Each row of a before or after table is a point. One or more steps were done to the points. Then noise was added and the rows were shuffled. The steps act on columns, c1 being the first. Name the steps. A step turns or swaps two columns, mirrors them in a line or flattens them onto one, adds a multiple of one to another, or multiplies or shifts one. Angles are multiples of 10 degrees, from the lower column toward the higher: turns from -170 to 170, lines from 10 to 170 but not 90. Use the fewest steps. Two steps may share a column if one is a turn and the other turns, adds or multiplies; they go together, in the order done. Otherwise the lowest column goes first.

Before (8 x 3)
[[  0.9   1.6   8.7]
 [  0.2   4.3   5.5]
 [  1.8   3.8 -10.6]
 [ -2.5   0.3   0.5]
 [ -0.1  -2.2   9.8]
 [ -1.2   5.0   2.6]
 [ -2.0   4.5   3.0]
 [ -5.4  -0.6   7.6]]
After (8 x 3)
[[ -6.4   1.4  -3.8]
 [ -5.6   3.4  -0.9]
 [  0.0  -0.5  10.7]
 [ -0.3   4.4  -8.0]
 [  0.5   1.9  -0.8]
 [ -0.9   0.0 -10.0]
 [ -4.6   0.5  -7.6]
 [ -4.8   2.7  -1.1]]
Steps: turn c1 and c2 by -70 degrees; turn c1 and c3 by 160 degrees

Before (10 x 9)
[[-10.3   1.5   1.6   4.0   0.0  -5.0  -7.4   3.6  -6.6]
 [ -2.5  -2.9   4.2  -4.8   1.5  -0.4  -8.3   4.3   5.0]
 [ -2.8   6.3  -5.5  -2.0   0.8  -6.3  -0.9   1.1  -5.6]
 [ -8.2   2.3   4.1  -3.6  -3.7   2.6  -7.9   3.4  -0.5]
 [  3.1  -4.9  -6.6  -2.7  -1.7   4.0  -1.2   2.0   4.5]
 [  1.3  -2.5  -3.2  -3.2   6.6   6.8   3.0   0.7   0.2]
 [  4.0  -7.3   3.3  -5.0  -2.8   2.8  -0.8   1.2   0.5]
 [  2.6   3.8  -5.9   2.0   3.6   0.8   1.2  -6.1   0.0]
 [  1.9   0.9  -6.1   0.0   1.1  -0.3   8.5  -1.5   5.1]
 [ -0.1  -4.9  -6.6  -5.4   0.8   0.4   3.3  -5.2   3.5]]
After (10 x 9)
[[ 1.1 -1.4  1.7  2.1  0.3 -5.0 12.9  3.7 -6.3]
 [-1.9  2.1  4.1 -3.8 -3.7  2.5  9.8  3.5 -0.4]
 [ 5.6  0.4 -6.2 -0.3  1.3 -0.1 -6.2 -1.5  5.0]
 [ 1.1  2.7 -5.4 -4.3  0.7 -6.2  2.9  1.4 -5.6]
 [ 0.3 -0.1 -5.8 -0.4  3.5  0.5 -1.3 -6.0  0.0]
 [ 2.9  1.0 -6.6 -1.9  0.7  0.5 -1.9 -5.1  3.4]
 [ 3.6  0.9 -3.4 -1.0  6.5  6.6 -0.3  0.8  0.1]
 [-4.1  1.4  4.4 -2.4  1.6 -0.3  7.8  4.4  5.4]
 [-3.3 -0.2 -6.5  0.1 -1.6  3.8 -2.3  2.3  4.5]
 [-3.9  0.6  3.2 -0.9 -2.9  2.7 -4.0  1.2  0.5]]
Steps: add -0.5 times c5 to c1; turn c1 and c7 by -130 degrees; flatten c2 and c4 onto the line at 120 degrees

Before (13 x 14)
[[ 1.4  7.3 -1.6 -4.8  4.8 -1.5  2.3 -2.5 -2.7 -3.3 -7.3 -4.3 -4.8 -4.0]
 [-1.5  1.6  3.5  0.9 -1.1  4.7 -2.8  1.0  5.7  0.5 -6.0  8.7 -5.3  3.4]
 [-1.1 -2.3  3.0 -6.2 -4.0  3.7  8.4  5.5 -3.1 -7.0 -3.4  3.0  3.5  2.8]
 [-2.9  6.4 -3.1  1.4  3.9  0.2 -1.5  5.9  4.9  5.0 -3.1  4.5  1.8 -0.2]
 [ 6.0  6.5 -3.2  3.2  0.4 -1.5  5.4  0.2  5.1  1.2  4.0 -3.0  4.3  7.1]
 [ 7.0  4.1 -2.3  7.5 -6.1 -0.2  8.0 -0.5 -5.1 -5.6  4.0 -0.9  7.9  3.7]
 [ 8.7  2.4  5.5  5.4 -1.8  7.3  4.8  2.9  3.5  1.6  1.9 -4.4  2.4 -3.7]
 [-3.2 -0.1 -5.3 -0.6 -2.4  6.6 -3.5 -3.2 -0.5 -4.2 -7.5  0.0  7.7 -2.6]
 [-1.2  0.5  3.2 -0.7  7.5  4.3 -2.8  2.0 -1.1 -0.7 -0.5  1.8 -0.9  6.0]
 [-0.7  1.8 -4.3 -3.9 -0.7 -3.9 -1.2 -0.9 -1.2  3.8 -0.8  7.6  7.2  4.8]
 [-3.5 10.3  5.0 -0.1 -6.6  5.8  6.1 -5.5 -2.7  3.8 -7.4  2.1 -5.6  3.4]
 [-1.8 -2.2  5.1 -1.0  6.0 -2.6  2.1  3.4  0.0 -2.2 -6.1 -5.4 -4.3  0.2]
 [-1.0 -1.1  0.9  3.1  2.1  6.7  5.0 -4.1  0.6 -1.9  5.6 -1.3  2.7 -3.2]]
After (13 x 14)
[[ -5.3  10.4  -0.3  -2.4 -10.0  -5.2  -6.2   6.4  -1.2  -1.2  -1.2   0.5
    6.2   3.4]
 [  0.3  -1.9   2.5   0.9   0.8  -4.7   3.8   1.6  -1.0  -2.6  -8.3  -6.7
   -2.4   0.0]
 [  8.3   4.2  -0.4  -8.1  -2.4   8.1  -0.3   8.1   3.9   2.9   6.7   0.0
   -0.7   3.3]
 [ -1.3   1.2  -2.6   3.8  -5.0  -5.8   0.4  -3.0   3.9  -1.0  -4.0   6.1
    4.6   3.5]
 [  3.3   2.9   1.9   0.7  -0.9   2.2   2.9   4.7   6.6   8.1   3.3  -5.5
    7.4  -3.6]
 [ -5.6   6.2  -1.5   3.7   1.3   2.2   5.8  -1.8   3.4  -0.1  -5.1   4.7
   -0.1  -0.2]
 [  1.4  -1.2   0.0  -0.9   4.6   2.6  -3.9   5.1   3.0  -2.0   3.1  -1.8
    7.1  -3.0]
 [  5.6  -2.2  -0.5   0.6  -5.4   2.9   5.7   8.8  -6.7  -4.8  -0.4   1.5
    3.8   2.9]
 [ -3.6   1.9  -2.6   1.1  -0.5   7.3  -1.0  -0.9  -4.3   1.4  -0.2   8.5
   -4.0   4.7]
 [  0.3   0.6   0.0  -0.7   5.7  -1.0   2.5  -2.6  -1.3  -1.6  -5.4   0.4
    3.9   6.1]
 [  2.0   6.6   0.5   3.3   3.2   4.5   0.2   5.0   5.5   6.2   2.7  -1.5
   -2.0   6.9]
 [  3.5   7.4   0.7  -0.1  -0.6  -5.0  -2.3   2.2  -5.2   0.1  -8.1  -4.0
   -1.2  -4.8]
 [  2.2  -0.1  -0.4   0.3  -6.9   7.7  -3.0  -3.1  -0.9  -5.1  -3.7   2.0
    5.8  -2.8]]
Steps: turn c1 and c10 by 60 degrees; flatten c3 and c12 onto the line at 110 degrees; mirror c4 and c9 in the line at 60 degrees; turn c5 and c11 by -40 degrees; swap c6 and c13; swap c7 and c8

Before (10 x 32)
[[ -2.0  -3.2  -4.9  -1.1  10.0  -3.6   0.2  -3.4   4.6   7.3   0.9   0.8
    3.2  -5.1   3.5  -5.4  -4.2  -3.4  -2.7   3.8  -1.4  -0.3  12.1   3.4
    1.9  -0.6  -5.4   5.6   1.1   6.5  -6.7   0.7]
 [ -6.8   2.5  -3.9   6.3  -4.1   2.3  -0.9   1.7   5.9  -2.0   2.3  -2.7
   -2.1   5.2  -5.8  -6.4   0.2  -5.0  -0.3  -1.1   2.1  -1.2  -6.3   2.3
   -4.6   4.3  -6.1  -2.8   1.5   2.4  -4.9   4.1]
 [ -0.6   3.1   1.5   1.3   2.1  -3.0   5.0   3.6   1.5   1.9   1.1  -1.6
    4.1   3.8  -1.1  -1.5  -4.4   4.0  -5.5   3.5  -1.0  -3.0   6.3  -2.4
    1.5   6.9  -5.8  -1.0   0.1   0.3   3.7   6.0]
 [ -5.3  -2.9   1.0   4.5   2.4  -3.2   2.0  -4.8  -0.9  -3.1   2.3  -5.3
   -5.3   5.3  -9.0  -9.6   4.1   7.1   0.8   2.7  -2.2   5.2  -0.9   0.3
   -5.4   7.9   3.2  -3.9  -1.1   3.1  -1.1  -7.2]
 [ -0.3  -4.5   4.3   2.1  -1.5   4.2  -0.5   3.9  -6.7   2.6  -2.7   0.9
    3.1   6.2   6.8   4.3  -1.7  -8.5  -2.8  -1.4   9.9  -0.2  -1.0  -3.3
    2.1   4.4   0.7   6.7  -0.2  -0.4   2.8  -5.4]
 [ -0.1  -2.2  -2.5  -6.8  -2.3  -1.2   4.0   0.0  -2.6   3.0  -0.9   0.9
   -3.7   4.0  -2.3  -5.9  -1.0  -1.6  -1.4   0.8   0.6  -2.0  -8.8   4.2
    1.2   7.3   7.1  -1.3  -0.5  -0.1  -3.0  -3.6]
 [ -1.5  -1.0   3.8   0.7   3.4   7.5  -4.9  -4.7  -8.1   8.7   0.8   2.3
    0.3 -14.2   0.7   2.0   4.8   0.9   4.3   3.3  -0.4   1.6  -3.5  -8.4
   -0.4   1.2   4.2   5.6   4.0   4.1   2.0   4.3]
 [ -0.8  -6.9   3.8  -0.9   2.8  -3.5   4.9   2.5  -0.3   8.7   3.1   0.9
    4.6  -1.9   1.5   4.1   3.9  -0.6   0.3   4.8   5.3   1.2   3.2   6.3
   -4.2   0.2  -1.8  -1.8  -0.4  -4.6  -0.1  -3.9]
 [ -6.5   2.0  -9.6  -2.2  -3.5   1.0  -4.5  -1.1   6.1   3.1   2.7   9.1
   -4.5   4.0  -3.3  -8.7  -5.1   0.8  -7.5  -2.3  -0.4  -3.0  -4.4  -0.4
    6.4   5.2   3.6   3.2  -3.1   5.0   3.9   0.5]
 [ -1.1  -6.5   8.6  -3.6   6.0  -0.7   1.6   6.3  -3.0   1.0   3.0   1.7
   -0.7  -0.6   3.0   4.6  -0.9  -4.4   2.0   1.1   0.0   3.6  -1.0  -3.7
   -5.5  -7.3  -6.5   5.0   3.6  -1.5   4.0  -6.5]]
After (10 x 32)
[[ -3.6   2.2  -9.5  -2.4  -3.0   1.0  -0.1  -1.1   6.0   3.6   2.3   9.5
   -4.3   4.3  -6.0  -8.9  -5.2   0.5  -7.3  -1.8  -0.3  -3.0  -4.4  -1.3
    6.5   5.5   3.6   2.9  -3.1   4.6   6.1   0.7]
 [  0.5  -0.7   3.2   0.5   3.3   7.3   0.5  -4.3  -8.0   8.7   1.2   2.0
    0.2 -14.3  -1.2   2.0   5.8   1.0   3.9   3.4  -0.6   1.5  -3.6  -7.3
   -0.6   1.3   4.4   5.5   4.0   4.0   3.9   4.1]
 [  3.2  -3.4  -4.9  -1.3  10.0  -3.8   5.1  -3.3   4.1   7.1   0.6   0.4
    3.3  -5.0  -1.9  -5.5  -4.7  -3.6  -2.4   3.8  -1.6  -0.6  12.1   3.0
    1.7  -0.5  -5.6   5.7   0.7   6.5  -5.0   0.2]
 [ -9.1  -2.4   0.8   4.8   2.6  -2.4   7.2  -4.5  -0.8  -3.0   2.1  -4.8
   -5.6   5.5  -6.0  -9.6   3.6   7.0   1.1   2.3  -2.0   5.0  -0.9   1.2
   -5.0   7.5   2.8  -4.2  -1.4   3.4   0.8  -6.9]
 [ -6.1   2.3  -4.2   6.6  -4.5   2.3   4.3   1.4   5.4  -2.5   2.1  -2.4
   -2.4   5.1  -6.7  -6.2   0.3  -5.0  -0.6  -1.4   1.8  -1.1  -6.4   2.0
   -4.3   4.5  -6.4  -2.5   1.3   2.3  -3.3   4.1]
 [  7.5  -4.9   3.8   2.4  -1.8   4.2   4.8   3.8  -6.2   2.9  -2.6   1.2
    3.3   6.0   0.0   4.2  -1.5  -8.3  -2.6  -1.5  10.3  -0.2  -1.0  -3.7
    1.6   4.2   0.4   6.4   0.0   0.0   4.2  -5.5]
 [ -0.9   3.4   1.0   1.7   2.1  -3.2   9.2   3.7   1.3   2.4   1.2  -1.8
    4.1   3.9  -0.9  -1.9  -4.1   4.1  -5.9   3.9  -1.3  -2.9   6.2  -3.0
    1.2   7.1  -6.3  -1.3   0.1   0.7   5.6   6.1]
 [ -2.3  -2.4  -1.9  -6.7  -2.3  -1.0   8.8   0.4  -2.2   2.9  -1.1   1.0
   -3.7   3.5   0.2  -5.3  -1.7  -1.8  -1.5   1.1   0.6  -2.3  -8.6   4.2
    1.4   7.5   7.0  -1.4  -0.7   0.3  -0.8  -3.7]
 [  2.2  -7.4   3.8  -1.3   2.8  -3.1  10.3   2.4  -0.4   8.4   3.0   0.8
    4.4  -1.9  -1.3   4.1   2.6  -0.8   0.6   4.8   5.4   1.2   3.1   7.0
   -3.9   0.1  -2.0  -1.8  -0.2  -4.4   2.1  -3.4]
 [  2.8  -6.2   8.6  -3.6   5.1  -0.4   6.5   6.3  -2.9   1.1   2.9   1.6
   -1.3  -0.7  -1.1   4.8   0.2  -4.4   1.8   1.2  -0.2   3.8  -1.0  -3.9
   -5.6  -7.1  -6.4   4.3   3.3  -1.3   6.1  -6.3]]
Steps: swap c1 and c15; shift c7 by 5.0; turn c17 and c24 by 10 degrees; shift c31 by 2.0

Before (11 x 64)
[[ -1.7 -10.5  12.3   0.2   9.1  -7.2   1.7   7.2  -6.5  -2.0   6.6   6.2
    1.5   2.2   2.4  -1.0   1.2  -4.5  -2.5  -1.7   1.6   4.6   1.9   3.5
    0.4   1.1   3.8   8.2  -3.1  -0.3   2.9  -1.3   1.7   5.5   1.2   2.2
   -8.3  -3.1   1.2   1.0  -4.2  -7.0  -2.0   6.3   2.9  -4.7  -1.4   2.2
   -1.0  -9.8   0.3  -0.4  -5.2  -3.2   2.6   6.9   3.7   5.5 -10.7  -1.4
   -4.2  -1.8   1.2   1.7]
 [  2.6   1.9   1.0  -3.6  10.5   7.7   6.0  -3.1  -0.3   5.6  -4.9  -1.7
   -1.1 -10.1   0.4  -1.0   0.9  -0.8   4.9  -0.5   4.5  -0.8  -6.4  -1.7
    9.8   1.6   3.7   5.0  -4.1  -5.2   1.3  -2.1   5.7   2.6   3.3   0.8
   -0.6   4.2   0.4  -1.5  -0.2   0.6  -4.0   2.0   5.9  -4.9   1.1  -0.1
   -4.0   2.4   1.6  -9.1  -3.1  -1.1  10.4  -2.1   0.7  -0.7   7.0  -0.4
   -4.4  -5.7   4.5  -1.6]
 [ -3.9   5.8   0.9   0.5  10.7   0.2  -1.7   5.0   1.0   6.2   4.8  -4.4
   -3.0   7.1   7.2  -6.6  -1.6   1.3   2.1  -5.8   0.1  -4.2   1.7  -3.8
   -5.2   5.7   0.6  -3.3  -0.6   0.4  -0.5   6.1   3.6  -0.6   5.6   2.2
    0.3  -2.1   7.7 -13.2   0.8  -3.9   1.8  -3.0  -4.0  -1.2  -4.1  -4.8
    1.2   4.2  -4.1   2.0  -2.9  -2.2  -4.1  -5.0  -0.1  -2.6   8.7  -3.7
    2.0   6.5   1.2   1.7]
 [ -0.5  -3.5   0.4  -6.2   3.1  -0.2  -5.7  -0.9   1.4  -4.9   8.0   1.6
   -1.7  -2.1   0.9   6.4   0.8   7.5   1.6   0.8  -0.6  -0.5  -0.8  -5.7
   -5.3   2.8  -5.0  -5.1  -3.7   1.3  -3.0  -0.4   3.2   0.8  -1.1  -5.0
   -8.0   2.3   4.2   0.7   4.2  -2.6  -1.7   2.5  -2.5   2.3  -1.5   0.2
   -6.7   1.0  -2.9   7.6 -11.1   5.2   1.4   0.7  -3.6  -2.6  -1.4  -3.0
    6.7  -3.8   4.6  -0.4]
 [  0.0  -2.1   1.5  -4.2   6.4   5.2  -3.5   9.0   1.3   1.8  -3.5   6.3
    0.9   0.5   2.8  -3.5  -3.6  -1.6   1.2  -1.8   4.9  -1.6   4.7   3.4
   -3.1   0.4 -10.1   1.7  -1.4   9.1  -3.7  -6.2   3.9  -1.4  -5.7  -1.1
    1.0   5.2   1.4   9.2   4.0   0.7  -1.5   5.6   0.6  -5.0  -7.3  -1.3
    5.3  -4.9  -4.2 -10.0  -5.6  -2.1  -4.6  -2.1   5.0   6.2   0.2   0.3
   -2.7   4.6   8.6  -2.6]
 [  0.2  -3.2   2.1  -4.5   1.5   6.3   4.1   5.2  -5.4 -11.8   5.6  -5.2
    8.6  -6.5   4.3  -2.4   1.8  -5.0   3.4  -6.6   3.1   3.0  -4.0  -2.7
    3.2  -1.8  -3.1  10.2   0.3  -7.5  -5.2  -6.3   7.7   2.9  -0.5   0.2
   -5.3  -0.3  -5.6   5.1  -6.2   8.6   0.6   5.9   0.2  -3.3   2.4  -1.6
   -4.9   0.2  -6.6   4.9   4.8   6.8   1.5  -5.1   3.0   9.4   4.1  -3.7
    8.3  -2.9   7.3   5.0]
 [  2.7   1.4   2.0  -6.4  -0.4  -1.9   3.6   0.7   5.8   1.0   3.0  -3.6
    2.4   1.4  -2.0  -2.4  -3.6  -3.2  -9.5  -1.3   3.3   2.3   1.2   0.0
    4.1   0.7   4.6  -5.3   0.1  -4.4   1.4  -8.3   5.5  -4.5   3.1  -0.3
   -0.9   8.0  -1.7   6.1   0.5   6.6   2.2   3.9  -4.3  -0.7  -1.3  -2.4
   -6.0   7.3  -4.2   2.7   1.4   1.7  -2.7   3.2   0.7  -2.9  -2.5  -7.0
    2.8   0.4   1.8  -2.5]
 [ -7.0  -3.8   1.8  -5.6   1.1   1.2   1.7   6.5   6.4   1.0   8.6   4.9
    6.7   6.3  -1.7   1.0  -7.6   1.0  -2.6  -1.4  -4.1   4.5   0.9  -1.5
   -1.5  -2.3   2.6   2.7   9.5   3.9   4.7   6.1  -1.6  -0.4   5.7  -0.5
   -0.9   5.4  -4.8   3.4  -0.2   6.5   6.4  -3.0  -1.9   0.3  -3.8   0.4
    0.9   8.4   4.8  -1.6   0.0   3.1  -4.3  -3.7  -0.3   2.6  -0.6  -3.7
    3.1  -4.6   8.1  -0.8]
 [  2.8  -5.3   1.1  -0.9   3.8   6.2   3.7   6.1  -2.1  -0.7  -5.4  -0.7
    2.5  -1.3   2.6  -2.7  -1.9  -3.2 -10.1  -2.6   1.5  -3.9   0.8   1.2
    0.2   3.9   0.7   0.4  -6.6   6.8  -6.8   0.8  -4.1  -6.9  -2.0   3.2
    0.5  -0.1   8.3   0.4  -2.0  -3.7   1.0   4.7  -0.8  -0.8  -4.8   5.7
    5.1   2.4   2.7   2.1   7.2   8.9   7.2   3.4   6.6  -4.4  -3.3   6.5
    2.3   2.6  -3.2   1.6]
 [  1.9  -5.9  -0.3   2.6  -0.3  -3.4  -2.2  11.5  -3.5  -6.0   0.9   3.1
    1.3  -0.1  -4.7  -3.2   4.8  -0.4  -6.3   3.1   5.2   5.6   0.0  -3.7
    3.3   1.8  -1.7  -1.1  -5.7   0.0  -6.3   2.9   2.9   0.4  -7.9  -5.2
   -1.0  -0.1   8.1  -3.5  -3.0  -4.1   3.8   3.2   0.5  -5.1   2.8  -2.1
   -7.1   2.4  -4.2   1.5  -5.0  -0.9   0.3  -3.6  -1.0   1.2  -0.5   0.2
  -12.3  -2.7  -1.8  -2.2]
 [  4.2   8.2  -0.2  -6.9   4.0  -3.3  -0.5   4.3   2.5  -1.1  -4.2   0.4
    4.9  -7.0  -1.8  -0.9   2.6   1.8  -7.1  -6.5   4.2  -2.1   0.1   0.7
   -1.0  -4.7   4.8  -1.0  -6.6  -2.0  -0.3  -3.9   6.4  -1.2  -3.0  -1.0
   -3.1   3.2  -4.3   3.5   2.2   1.1  -0.7   4.5  -0.3 -10.1  -6.6   0.0
    2.0   4.1   7.5  -4.7   5.4  -3.5  -1.5  -1.2   1.2  -5.0   3.1  -1.1
   -4.0  -1.9   0.1  -2.9]]
After (11 x 64)
[[  2.8  -4.7   1.0  -1.0   3.8   6.2   3.6   6.1  -2.1  -0.8  -5.4  -0.9
    2.5  -1.4   2.7  -2.8   0.7   3.5 -10.3  -2.5   1.4  -3.8   1.8   1.2
    0.3  -5.0   0.5   0.3  -6.5   6.8  -6.9   0.8  -4.3  -6.9  -2.1   3.3
    0.4  -0.3   8.6   0.4  -2.1  -3.7   0.9   4.7  -0.8  -0.7  -4.6   5.7
    5.2   2.5   2.7   1.3   7.2   8.8   7.3   3.5   6.7   2.4  -3.2   6.4
    2.3   2.6  -3.1   1.5]
 [  0.1  -5.8   2.1  -4.6   1.3   6.1   4.1   5.2  -5.4 -11.8   5.5  -5.2
    8.6  -6.5   4.3  -2.3  -3.5   4.1   3.4  -6.5   3.2   3.0   0.0  -2.8
    3.3   4.9  -3.1  10.2   0.5  -7.5  -5.3  -6.1   7.7   3.0  -0.6   0.2
   -5.4  -0.5  -5.5   5.2  -6.3   8.6   0.5   6.0   0.2  -3.3   2.3  -1.6
   -4.8   0.1  -6.5   6.3   4.8   6.7   1.6  -5.2   3.1 -11.0   3.8  -3.7
    8.3  -3.0   7.3   5.0]
 [ -0.4  -4.1   0.3  -6.2   3.3   0.0  -5.7  -1.0   1.3  -5.0   8.0   1.6
   -1.6  -2.0   0.9   6.5   1.7  -7.4   1.7   0.9  -0.7  -0.5   4.4  -5.6
   -5.4  -3.5  -4.9  -5.0  -3.6   1.3  -3.0  -0.3   3.0   0.8  -1.1  -5.0
   -7.8   3.7   4.3   0.6   4.2  -2.5  -1.5   2.5  -2.4   2.2  -1.5   0.1
   -6.8   1.0  -2.8   6.3 -11.0   5.1   1.4   0.6  -3.6   2.3  -1.5  -2.9
    6.8  -3.7   4.6  -0.5]
 [  2.5  -2.7   1.1  -3.8  10.5   7.7   6.1  -3.1  -0.2   5.6  -4.7  -1.7
   -0.9 -10.1   0.5  -1.0  -0.9   0.4   4.8  -0.4   4.5  -0.7 -10.6  -1.7
    9.8  -1.8   3.8   5.0  -4.0  -5.3   1.2  -2.0   5.9   2.6   3.2   0.9
   -0.6   6.6   0.4  -1.7  -0.3   0.4  -3.9   1.8   5.8  -4.9   1.1  -0.2
   -4.0   2.6   1.6  -2.9  -3.0  -1.2  10.4  -2.1   0.7  -0.7   7.0  -0.4
   -4.4  -5.8   4.6  -1.6]
 [  2.0  -6.1  -0.3   2.6  -0.4  -3.2  -2.1  11.4  -3.4  -5.9   0.9   2.9
    1.5   0.0  -4.9  -3.2  -4.7  -1.2  -6.3   3.1   5.1   5.5   1.0  -3.5
    3.4  -1.3  -1.8  -1.1  -5.9  -0.1  -6.3   3.0   2.8   0.3  -7.7  -5.2
   -1.2  -0.2   8.1  -3.5  -3.0  -4.1   3.7   3.2   0.5  -5.1   2.8  -2.1
   -6.9   2.4  -4.3   1.1  -5.0  -0.9   0.3  -3.7  -1.0  -0.2  -0.3   0.2
  -12.2  -2.6  -1.8  -2.3]
 [ -3.8   7.0   0.8   0.6  10.7   0.3  -1.4   4.9   1.0   6.2   4.9  -4.3
   -2.9   7.2   7.2  -6.6   1.8  -0.5   2.1  -5.8   0.0  -4.1   2.5  -3.8
   -5.1  -5.9   0.7  -3.3  -0.5   0.5  -0.3   6.1   3.5  -0.6   5.7   2.2
    0.2  -3.3   7.7 -13.3   0.9  -3.9   1.9  -3.0  -4.0  -1.2  -4.2  -4.8
    1.1   4.3  -4.0   0.5  -2.8  -2.4  -4.2  -5.1  -0.2  -1.7   8.7  -3.8
    2.0   6.6   1.3   1.6]
 [  2.6   2.1   1.9  -6.4  -0.5  -1.9   3.6   0.6   5.9   0.9   3.0  -3.6
    2.4   1.4  -2.0  -2.3   2.4   4.0  -9.4  -1.2   3.4   2.3   2.8   0.1
    4.0  -1.7   4.5  -5.5   0.0  -4.3   1.4  -8.4   5.6  -4.5   3.1  -0.3
   -0.8  12.8  -1.6   6.1   0.6   6.7   2.3   3.9  -4.4  -0.6  -1.3  -2.3
   -5.9   7.2  -4.1   1.4   1.2   1.7  -2.7   3.3   0.5   0.8  -2.6  -7.2
    2.6   0.3   1.8  -2.6]
 [  0.0   1.1   1.6  -4.3   6.3   5.1  -3.7   8.9   1.5   1.8  -3.5   6.2
    0.9   0.6   2.8  -3.5   2.6   2.9   1.2  -1.8   4.9  -1.5  -2.8   3.4
   -3.1   1.8 -10.1   1.6  -1.4   9.2  -3.8  -6.2   3.9  -1.6  -5.8  -1.0
    1.0   8.3   1.6   9.4   4.0   0.7  -1.5   5.6   0.5  -5.1  -7.2  -1.5
    5.1  -4.8  -4.3 -10.6  -5.5  -2.1  -4.6  -2.1   4.9  -2.8   0.2   0.1
   -2.6   4.5   8.7  -2.6]
 [ -1.6  -9.2  12.1   0.1   9.2  -7.2   1.8   7.2  -6.4  -2.1   6.6   6.4
    1.5   2.3   2.6  -1.1  -2.6   4.0  -2.5  -1.7   1.3   4.6   1.2   3.6
    0.4   0.9   3.8   8.2  -3.1  -0.3   2.9  -1.2   1.7   5.7   1.2   2.1
   -8.2  -5.0   1.1   1.1  -4.2  -7.0  -1.9   6.2   2.9  -4.8  -1.3   2.2
   -1.0  -9.6   0.3  -1.5  -5.4  -3.1   2.4   6.9   3.7  -2.3 -10.7  -1.4
   -4.2  -1.7   1.2   1.8]
 [ -6.9  -3.1   1.8  -5.6   1.2   1.2   1.6   6.5   6.4   1.0   8.6   5.0
    6.7   6.3  -1.7   0.7   7.5   1.6  -2.7  -1.4  -4.1   4.5  -0.3  -1.6
   -1.5   2.9   2.5   2.8   9.4   3.9   4.7   6.2  -1.7  -0.5   5.7  -0.4
   -1.0   8.5  -4.9   3.5  -0.2   6.6   6.5  -3.1  -1.9   0.2  -3.8   0.4
    1.0   8.4   4.8  -1.8   0.0   3.0  -4.3  -3.7  -0.4   0.9  -0.8  -3.7
    3.2  -4.6   8.2  -0.7]
 [  4.3   8.4   0.0  -7.0   4.0  -3.4  -0.4   4.2   2.5  -1.1  -4.2   0.5
    4.9  -6.9  -1.8  -0.8  -2.0  -2.6  -7.1  -6.5   4.1  -2.2  -3.0   0.7
   -1.1   2.7   4.8  -1.1  -6.7  -1.9  -0.3  -3.9   6.4  -1.1  -3.0  -1.0
   -3.2   5.2  -4.0   3.5   2.0   1.1  -0.7   4.5  -0.2 -10.1  -6.7  -0.1
    2.1   4.2   7.4  -3.6   5.4  -3.5  -1.6  -1.2   1.1   6.5   3.1  -1.1
   -4.1  -2.1   0.0  -2.7]]
Steps: add 0.7 times c23 to c2; turn c23 and c52 by -40 degrees; turn c26 and c58 by -160 degrees; add 0.5 times c12 to c58; turn c17 and c18 by -160 degrees; multiply c38 by 1.6
